Each row of a before or after table is a point. The points were changed in one or more steps. Then noise was added and the rows were shuffled. The steps act on columns, c1 being the first. What was done? A step turns or swaps two columns, mirrors them in a line or flattens them onto one, adds a multiple of one to another, or multiplies or shifts one. Angles are multiples of 10 degrees, from the lower column toward the higher: turns from -170 to 170, lines from 10 to 170 but not 90. Use the fewest steps. Two steps may share a column if one is a turn and the other turns, adds or multiplies; they go together, in the order done. Otherwise the lowest column goes first.

Before:
[[10,-24,11],
[0,-41,-32],
[-23,6,-6],
[28,4,27],
[-21,18,-19],
[-5,-48,-21],
[-24,45,-5],
[5,-32,-31],
[8,12,-4]]
After:
[[29,1,81],
[-14,6,46],
[10,16,31],
[-43,-29,20],
[-27,-19,59],
[45,48,44],
[29,14,46],
[-59,-40,19],
[-79,-46,31]]
Steps: add 1.5 times c2 to c1; shift c3 by 50

Before:
[[-14,-16,34,-35,-33,38],
[36,-12,-44,20,1,-24],
[15,-43,7,-4,-29,42],
[-48,5,-5,22,40,36],
[-3,-48,35,20,18,31],
[-11,44,-11,5,30,-31],
[0,43,-27,20,-52,-36],
[-18,1,28,20,29,32],
[6,37,8,1,-18,32]]
After:
[[-7,40,-13,3,-33,-40],
[0,14,-49,-10,-45,37],
[28,3,-20,-13,-32,37],
[8,-39,18,-2,31,51],
[-25,36,2,-35,45,-36],
[-47,-17,36,-20,-10,-21],
[35,-8,-7,22,42,48],
[7,41,2,-6,24,18],
[33,-45,-3,-15,-25,46]]
Steps: swap c1 and c3; turn c2 and c6 by -10 degrees; turn c4 and c5 by -160 degrees

Before:
[[-5,36,-16,-12,-13,-8,-20,-12,37],
[-10,-8,-5,-4,1,20,14,49,8],
[29,49,42,22,9,-13,35,25,7],
[12,0,3,-32,9,9,5,-4,36],
[20,-32,21,-26,-38,20,-11,95,4],
[42,-42,17,-19,9,21,-18,-11,27],
[29,-32,-14,16,-38,-35,1,-13,6],
[46,-41,10,-10,-39,25,-8,-5,-8],
[-13,22,59,15,3,-48,-22,2,-7],
[-18,47,29,-33,-26,9,11,-7,20],
[-4,-11,20,22,1,10,-3,26,43],
[-10,44,2,-28,-14,22,-26,-10,15],
[23,-14,-6,-14,10,-15,-4,-15,2]]
After:
[[-37,-1,53,-20,-35,-35,-7,16,-26],
[40,-27,19,-4,-3,45,12,3,44],
[-23,34,21,16,-10,28,26,-16,-34],
[8,25,48,22,-5,-13,-40,-13,-42],
[-4,3,-12,45,14,12,-16,26,5],
[37,12,30,-3,25,6,26,10,48],
[5,46,-14,-7,-17,6,22,10,-22],
[25,1,3,-3,-6,-24,16,-10,16],
[14,-9,19,67,-11,46,-7,69,34],
[-15,37,21,4,10,4,-23,24,17],
[33,-8,0,-11,-54,7,-9,-10,34],
[-5,34,-6,-7,13,26,37,15,-38],
[11,30,6,14,13,-2,26,-6,14]]
Steps: turn c1 and c3 by 20 degrees; turn c2 and c9 by -70 degrees; turn c7 and c8 by -50 degrees; turn c4 and c7 by -120 degrees; turn c5 and c6 by -50 degrees
